Each row of a before or after table is a point. The points were changed in one or more steps. Then noise was added and the rows were shuffled. The steps act on how far a point lies along the listed directions, d1 being the first. Name the steps. A step turns or swaps two directions, mirrors them in a line or flattens them onto one, adds a multiple of one to another, or multiplies one. Angles are multiples of 10 degrees, from the lower direction toward the higher: turns from -170 to 170, lines from 10 to 170 but not 90. Use the fewest steps. Two steps may share a direction if one is a turn and the other turns, adds or multiplies; they go together, in the order done. Otherwise the lowest direction goes first.
(in the rows, 128 means zero)

Directions:
(1): [189 111 128]
(2): [132 141  66]
(3): [112  68 114]
Before, 14 rows:
[[151 123 100]
 [161 135 167]
 [ 84 181 140]
 [114  82 101]
 [ 93 116 149]
 [172 163  85]
 [131 116  43]
 [120 125  83]
 [102 138  60]
 [128 107 135]
 [ 88 162 163]
 [ 73 168 146]
 [ 81  67 136]
 [113 101 123]]
After (14 x 3):
[[109 149 133]
 [173 149 176]
 [117 116  83]
 [132 179  51]
 [153  99  54]
 [134  83 164]
 [177 163 149]
 [124 152  73]
 [130 158 170]
 [ 76 176 168]
 [ 81 154 112]
 [190 154 144]
 [104 158  28]
 [110 129 144]]
Steps: turn d1 and d3 by 100 degrees; multiply d2 by 1.3

Directions:
(1): [128 148 106 117  71 190]
(2): [126  83 119  80  82  89]
(3): [115 177  78 149 109  81]
Before, 10 rows:
[[108 179  86 161 132 136]
 [136 154 145 147 155 185]
 [113 152 148 172 148 201]
 [121  86 142 133 124  51]
 [117 194 108 153 160 173]
 [114  83 141 119 145  85]
 [131 137 132 108  86 187]
 [133 151 124  91  72 171]
 [123 175 127 180 178 153]
 [154 119 159  94 112 210]]
After (10 x 6):
[[113 126 115 112 170  45]
 [119 123 133 151 186  60]
 [137  82 165 106 169  97]
 [102 150  76 142 132  44]
 [114  61 173 121 165  82]
 [161  46 193  56 129 154]
 [118 145 134 154 138 188]
 [132  81 150  75  97 118]
 [123 176 119 182 110 178]
 [132 109 134  67  81 107]]
Steps: swap d1 and d2; multiply d3 by 1.6

Directions:
(1): [ 85 142 149 168 115  56 161 109]
(2): [116  40 131 133  75 133 134 132]
(3): [198 130 160 156 105  93  79 130]
(4): [157 109 155 162 169 137 183 183]
Before:
[[126 137 119 141 150 150 148 146]
 [120 102 127 149 123 116 142 129]
 [157 172 172 143 118 123  92 123]
 [202 178 153 161 129  85  95 121]
 [192  81 120 124  85 145  58 120]
 [ 56  47 115 111 161 200 189 151]
 [153  87 156 139 121 138 127 122]
 [ 80 128 105 108 153 148 152 127]
 [ 84  97 109 151  75  88 128  92]]
After, 9 rows:
[[131  93 127 146 131 131 140 142]
 [158  87 102 105  74 149  52  99]
 [109 143 109 133 147 154 148 134]
 [216 165 130 125 156 158  85 146]
 [  7  67 124 126 135 142 187 111]
 [168 168 161 125 131 159  90 136]
 [143  91 140 119 122 160 118 116]
 [ 75 139 132 134 141 102 155 119]
 [147  82 144 186  91  80 139 136]]
Steps: turn d1 and d4 by 60 degrees; turn d1 and d3 by 50 degrees

Directions:
(1): [166 149 176 127 136 121  94 125 189 115 203]
(2): [ 92  57 145 165 144  71 105 132 156 173 124]
(3): [103  98 151 171 163 151 167 172 117  57 149]
(4): [124 148 159 133 202 117 111  53 110 105  95]
(5): [103 158 123  81 129  41 174 141 146  96 127]
(6): [155 165 165 178 107 124 138 155 172 126  53]
Before (8 x 11):
[[118 118 137 122 134  99 157 113 145 114 133]
 [ 97 146  76  57 116  76 194 156  83  99 149]
 [151 167 116 142 106 150 198 212 111  68 113]
 [150 200 140  83 129 105 137 112 108  89  86]
 [116 120 137 110 149 119 135 152 167 113 203]
 [147 128 114 139  63 124  89 145 125 174  83]
 [117 113  87  83  82 125 173 204 126  80 234]
 [126 180  94  91 167 134 164  81  71 109  79]]
After, 8 rows:
[[161 135 134 192 125 210 120 127  97 145  61]
 [142 123  91  91  91 171 108 132  67 145 133]
 [138 124 139 156 206 186 141 120  69  53 145]
 [ 87 130 126 147 149 125 181 162 129 113  63]
 [119  95 118 150 119 148 147 123 113 137 118]
 [131 158 165 203 166 156 163 128 108  58  17]
 [175 140  98 126  84 201 115 154 126 165 166]
 [150 153 137  96 133  88  58  69 126 150 132]]
Steps: turn d1 and d5 by 130 degrees; multiply d2 by 0.7; multiply d3 by 1.3; turn d4 and d6 by -160 degrees
